Each row of a before or after table is a point. One or more steps were done to the points. Then noise was added and the rows were shuffled. The steps act on columns, c1 being the first. Write out the steps. A step turns or swaps two columns, mirrors them in a line or flattens them onto one, adds a multiple of one to another, or multiplies or shifts one. Angles are multiples of 10 degrees, from the lower column toward the higher: turns from -170 to 170, lines from 10 to 170 but not 90. Use the fewest steps. Two steps may share a column if one is a turn and the other turns, adds or multiplies; they go together, in the order done. Otherwise the lowest column goes first.
In the rows, zero is written as 128.

Before (8 x 3):
[[161 157 121]
 [ 77 147 104]
 [142  98 152]
 [113 115 130]
 [140 136  97]
 [152 110  96]
 [154 182 120]
 [104 161 103]]
After:
[[153 110  86]
 [142 100 160]
 [115 115 130]
 [ 77 147  95]
 [156 181 118]
 [105 163  96]
 [139 135  87]
 [161 157 118]]
Steps: multiply c3 by 1.3

Before:
[[122 116 134 155 111 145]
 [175 130 131  97 122 136]
 [152 107 188  72 135 164]
 [144  94  99 140 117 127]
 [168 132 145 111 186 178]
 [118  95 169  92 103 112]
 [150 150 130 153 153 140]
 [101 103 131 111 118 134]
 [136 118  76 125 141 123]
 [110  98 121  95 125 181]
 [110  89 134 174 147 166]
 [100 138 156 133 148 155]
 [ 76 170 145 169 158 137]]
After, 13 rows:
[[159 121 120  94 141 127]
 [109  91 118  80 123 176]
 [ 90 118 125 138 121 157]
 [ 89 166 144  98 146 105]
 [137 142 165 139  90 197]
 [ 94 188 183 120 129 160]
 [ 85  80  96 160 104 142]
 [117 106 132 110 153 138]
 [128 163 110 106 144 178]
 [158 158 166 136 134 131]
 [137  98 145 145 114 142]
 [107 151 109 103 139 132]
 [175 134  96 117 113 128]]
Steps: turn c1 and c3 by 50 degrees; turn c2 and c4 by 100 degrees; mirror c5 and c6 in the line at 80 degrees

Before:
[[162 117 167 117 173 112 114 180]
 [131 138 172 175 128 139 172 136]
 [141  78 142 110 115 134 147 191]
 [162 113 121 154 130 144 105 119]
 [128 123 162 107 167 124 148 147]
 [125 160 177 171 134 184 140 120]
 [132  93 132 143  95 114  79 144]
 [168  92 148 113  92 117 101 141]
 [128 171 148 154 118 150 159 146]]
After (9 x 8):
[[159 111 138 164  88 112  96 143]
 [130 133  88 148 165 120 114 146]
 [165 102 149 116 130 109 133 122]
 [124 123  88  75 131  64 140 120]
 [166 123 113 144 175 111  92 184]
 [129 103  60  82 132 115 129 139]
 [143  98 102 175 112 127 131 192]
 [126  92 161 139  98 116  93 138]
 [130 144  82  85 120 121 141 151]]
Steps: mirror c2 and c4 in the line at 160 degrees; turn c3 and c7 by 130 degrees; turn c6 and c7 by 140 degrees

Before:
[[131 128 121 115 119 132 203  67 102]
 [ 86  98 167 125 126 157  99 132 181]
 [ 57 117 148 108 123 164 139 130  96]
 [112 123 136 109 119  89 115 101 108]
 [108 104 111 100  99 139 115 123 124]
 [ 93 105 152 154 124 145 106 115 109]
 [127 121 116 188 106 118 127 160 177]
 [157  96 134 141 143 122 134 142 128]
 [138 138 155 140 109 151 153 132 103]
 [142 143 116 166 134 148 112 148 130]
 [140 116 179 128 212 118 116 135 133]]
After (11 x 9):
[[147 141 105 124 121 122 153 113  78]
 [147 140 130  85 143 113 110 122 148]
 [120 120  76 139 175 116 120 198 142]
 [123  94 120 112 148  98 130 136 117]
 [135 123 133 141  70 123 204 149  27]
 [114 121 129  69 142 130 127  98 176]
 [137 101 154 153 114 146 114 106 139]
 [ 87 128 124 154 106 144 115 136 118]
 [155 100  91 139 135 167  94 125 213]
 [160 116 115 153 125 200 139 123  88]
 [148 108  98 105 114 160 109 135 129]]
Steps: turn c1 and c6 by -90 degrees; turn c3 and c4 by 170 degrees; mirror c5 and c8 in the line at 30 degrees; add -1 times c7 to c9
